Each row is a point. Any point is a mix of the corners, with weights that add up to 1. It lies inside the corners' shape when no weight is negative. Say inside or outside, and name the corners with a negative weight.

Corners:
(1): [-25.9 -11.9  28.7]
(2): [ 40.6   8.2 -11.9]
(3): [-42.9  15.6  19.5]
(4): [ 27.7  -8.2 -34.3]
Points:
[-24.0  -4.4  21.0] => inside
[-23.1  -7.6  13.5] => outside (2)
[ 20.6  -5.9 -26.9] => inside
[ 8.2 -8.9  1.6] => outside (3)
[31.6  6.2 -8.1] => inside
[ 3.0  4.6 -6.6] => inside
[ 16.4  -4.8 -21.8] => inside

Corners:
(1): [28.4 39.4 -4.6 28.1  2.2  7.2]
(2): [-13.6  16.0   6.2 -22.4 -21.5  -3.3]
(3): [ 25.7  30.8 -12.8   6.3  39.0  27.6]
(4): [ -4.7   0.7 -12.2  -8.9  34.0 -13.4]
(5): [ 24.3  23.1  17.5  32.8  -6.3 -12.8]
(6): [-22.2 -11.9   0.5 -30.4 -37.5 -15.0]
(7): [-77.1 -13.2  -9.1 -51.1   5.9  21.1]
Points:
[ 4.2 17.5  2.9  8.8 -0.3  6.1] => outside (2, 4)
[-32.0   5.1  -6.4 -21.2   6.0  11.7] => inside
[12.9 23.3  0.5 11.9 15.6  5.2] => outside (6)
[15.2 21.6  1.9  6.6 -2.0 -3.5] => outside (7)
[19.3 27.0 -3.9 11.7  7.1  3.4] => outside (7)
[  1.1   7.7  -0.5  -8.5 -13.9  -5.9] => outside (7)
[-33.9  -1.4  -7.0 -23.9  12.9   4.5] => inside

Corners:
(1): [  7.3   1.4  22.5  18.2  26.1 -22.7   7.6   8.6]
(2): [ -2.2 -24.3  36.0   5.6  28.9   0.1  -7.2 -25.6]
(3): [-28.3  12.1  22.3  17.5  29.8 -17.8   2.6  61.6]
(4): [ 15.1  24.4  23.9  10.9  32.5  18.0 -15.2 -29.5]
(5): [ 12.3   9.8 -28.4 -86.6   0.1   2.9 -13.0  37.3]
(6): [ 13.8 -28.4 -34.3  -6.4 -11.6  47.1   5.6  -8.4]
(7): [ -6.0 -27.5  -2.2 -24.4 -35.7  41.8  11.7  -0.4]
(8): [-14.6  24.1  -3.4  -5.3  41.6 -20.8   3.3  -4.3]
(9): [ 10.8  19.7  29.1  -0.5 -15.3 -26.5 -42.6 -18.4]
Points:
[  6.9   5.1  -6.2 -38.5   4.5  -0.8  -9.0  18.3] => inside
[ -9.0   8.4  18.3   9.7  23.7 -10.4  -0.8  25.2] => inside
[ 10.4  12.2  14.2   3.8  20.1  13.5 -10.9 -16.9] => inside
[ 18.1 -12.8  -5.6 -11.2  -4.4  29.6  -7.3 -16.4] => outside (3, 8)
[ 1.4 -3.7 17.0  1.2 10.2 -3.0 -4.6  6.7] => outside (8)
[  6.6   6.7   9.3 -14.3  15.4   4.0 -11.9  -5.8] => inside
[ 5.4  7.9  5.1 -5.9  8.4 -5.6 -4.7 -4.6] => outside (2, 3)
[  3.0  -4.0  -6.1 -35.8  -5.6  15.7  -2.3  10.2] => inside

Corners:
(1): [ 19.4  -2.1  20.6   6.4 -14.1  23.3   7.7  15.9   4.9 -13.1 -12.2]
(2): [ 32.4  -6.2   3.2  -6.9 -29.8   9.4   9.7 -23.2 -13.8  10.0  -5.2]
(3): [ 10.5   1.7 -13.4  -8.7  47.7  17.6   8.6 -14.0 -20.8  28.6  18.8]
(4): [ -8.2  12.7  19.7  14.5 -18.3  17.1 -15.8  94.9 -29.2  11.6  38.0]
(5): [  3.5   0.7   2.1   5.5 -19.2  17.8  29.4  39.2  36.4   4.7  42.6]
(6): [ -7.2  -1.5  16.7   2.1 -21.6 -40.7  14.1  20.9  -4.9 -18.9  -2.8]
(7): [-18.2  -2.0  17.3  25.5   9.7 -16.3   3.7 -12.8 -27.2  18.1  -1.3]
(8): [ 18.7 -21.6 -16.1 -18.2 -26.1  11.8  -5.4  -5.3  23.2  31.3   2.4]
(9): [-32.9  -5.8 -53.8  18.2  21.2   5.9  13.2 -24.8 -19.5  -4.7   2.5]
(10): [22.8 49.2  4.3 25.5 21.4 13.1 22.0 -9.2 14.5  1.0 35.8]
(11): [-27.7  18.9  17.8   7.3  22.1   1.3  -9.6 -29.0 -34.1  -7.9  -4.6]
(12): [ 21.2  -3.5   6.5   4.6   2.1  16.4 -67.0 -16.0 -37.6 -16.3 -15.3]
Points:
[ -8.0  -1.8 -16.3   8.3   5.2   4.5   7.7  -5.0 -10.5  -0.3   4.1] => inside
[  1.8   1.5   3.6   8.0 -10.2  -0.1  -2.0   4.1  -7.6  -0.8   4.5] => outside (3)
[  3.8   3.2   6.7   9.2 -10.9   2.3  -4.7   6.8  -9.8  -4.4   5.1] => outside (3)
[-12.2  10.1  11.4   9.1   8.6   3.6  -3.9  -5.1 -20.8   0.5   5.1] => inside
